Rows are points. Each copy is the shape, with its points in the same order, stretched, turned, moved and blurred by noise. Some copies are also mirrored. Which?
(in the rows, 128 means zero)

Shape (7 x 3)
[[101 117 106]
 [106 130 125]
 [160 198 135]
 [165  95 108]
 [173 168 148]
 [130 119 157]
 [ 83 108 190]]
Copy 1 (7 x 3)
[[140  87 131]
 [137 116 142]
 [199 175 115]
 [108 120  78]
 [174 177  99]
 [119 149 135]
 [ 86 133 198]]
Copy 1 is: mirrored
Copy 2 (7 x 3)
[[107 105 132]
 [113 124 132]
 [196 143 149]
 [129 104  68]
 [183 148 117]
 [119 159 109]
 [ 71 184 131]]
Copy 2 is: mirrored
Copy 3 (7 x 3)
[[141 128 163]
 [127 136 154]
 [129 178  82]
 [144  74 122]
 [119 144  78]
 [ 99 118 138]
 [ 61 135 181]]
Copy 3 is: mirrored
Copy 4 (7 x 3)
[[ 92 123 117]
 [ 96 134 133]
 [129 214 139]
 [164 120 115]
 [147 191 149]
 [120 136 166]
 [ 73 108 201]]
Copy 4 is: only turned

Shape (10 x 6)
[[ 90  52 158 104 172 140]
 [ 71 180 106 103 143 153]
 [117 160 103 152 151 128]
 [115  77 101  85 176  87]
 [113  79 144  73 158  97]
 [103 110 171 114 173 101]
 [ 95 122 144 142 103 136]
 [ 86 205  95  99 152 166]
 [164 135 128 119 143 138]
 [118 162 115 149 143 181]]
Copy 1 (10 x 6)
[[111  42 141  98 154 158]
 [189 152 165 127 131 146]
 [146 143 128 162 137 123]
 [149  57 114 110 192  97]
 [129  64 121  73 167 116]
 [ 91  96 146  93 158 127]
 [139 107 132 118  90 128]
 [203 178 160 131 140 158]
 [136 130  75 121 137 149]
 [158 149 122 159 112 173]]
Copy 1 is: mirrored
Copy 2 (10 x 6)
[[123  45 142 114 185 133]
 [111 171  59 121 167 145]
 [139 158 104 169 163 123]
 [148  83 127  98 161  62]
 [123  81 153  90 148  91]
 [ 98 107 164 128 177 104]
 [112 108 110 160 126 151]
 [126 203  58 110 179 152]
 [174 143 157 128 140 139]
 [159 161  94 156 170 182]]
Copy 2 is: only turned
Copy 3 (10 x 6)
[[122 118 168 193 104 153]
 [106 138 130  77 179 171]
 [143 130  97 101 186 128]
 [ 95 154 117 168  99 110]
 [115 145 153 160  86 111]
 [143 142 168 151 131 103]
 [146  80 128 102 144 133]
 [111 158 122  62 194 183]
 [173 147 100 116 126 134]
 [162 120 100  98 182 179]]
Copy 3 is: mirrored
Copy 4 (10 x 6)
[[ 62  68 140 175 182 147]
 [ 96 187 119 134 136 165]
 [135 153  91 137 160 129]
 [ 60  83 115 100 169 101]
 [ 63  80 161 124 158 112]
 [ 92 109 164 160 186 106]
 [119 132 120 181 119 132]
 [120 205 109 107 140 188]
 [156 103 127 113 161 140]
 [162 153  98 154 160 181]]
Copy 4 is: only turned

Shape (13 x 9)
[[ 98 134 135 129 128 103 105 204 134]
 [120 142 136 120 133 123 177  94 166]
 [147  94 142 176 149 118 129 208 132]
 [150 104 127 117 123 100 125 140 120]
 [133 148 150 157  63 122 165  98 169]
 [ 98 142 170 140 119 113 166 104 139]
 [104  76 124  96 114 157 151 118 184]
 [110  82 103 154 123  88 115 158 137]
 [110 130 126 175 128 106 151 177  79]
 [ 95  97 146 125  82 141 185 127 170]
 [118 155  64 121 193 205  70 123  83]
 [101 117 134  64 158 209  56  62  99]
 [144 137 122 109 114 121 137 146  95]]
Copy 1 (13 x 9)
[[112 143  72 169 107  61 150 175 143]
 [138 170 100 106 148 149 152 115 135]
 [151  92  42 128 117  72 173 193 137]
 [145 132  89 114 113  91 125 146 117]
 [153 150 114 145 100 175 183 119 114]
 [129 147 134 131 136 125 178 115 139]
 [ 62 145  83  86  96 148 143 131 132]
 [131 110  63 131  80  78 137 129 153]
 [151  97  69 164 141  53 169 132 110]
 [ 85 145  95 109  98 144 200 117 121]
 [102 113  44 175 211 111  38 147 115]
 [ 57 117 148 135 174 137  35 145 116]
 [138 146  92 139 136  87 121 145  86]]
Copy 1 is: only turned
Copy 2 (13 x 9)
[[ 82 151 166 124 150  85 131 183 129]
 [142 127 110 131  69 102 155 142 162]
 [ 82 139 139 170 185 108 146 151 118]
 [140 116 131 146 135  91 114 152 135]
 [150 121 133 177  64 143 132 164 168]
 [129  94 141 127  85 122 146 156 170]
 [122 129  58 128 101 112 128 175 164]
 [120 113 131 149 149  97 148 201 109]
 [ 81  95 172 147 133 119 124 150  90]
 [103 112  93 154  78 129 124 172 168]
 [133 170  98  31 130 148 128 101  49]
 [170 125  67   7 120 153  94 132 135]
 [120 124 138 136 113 100  88 133 119]]
Copy 2 is: mirrored
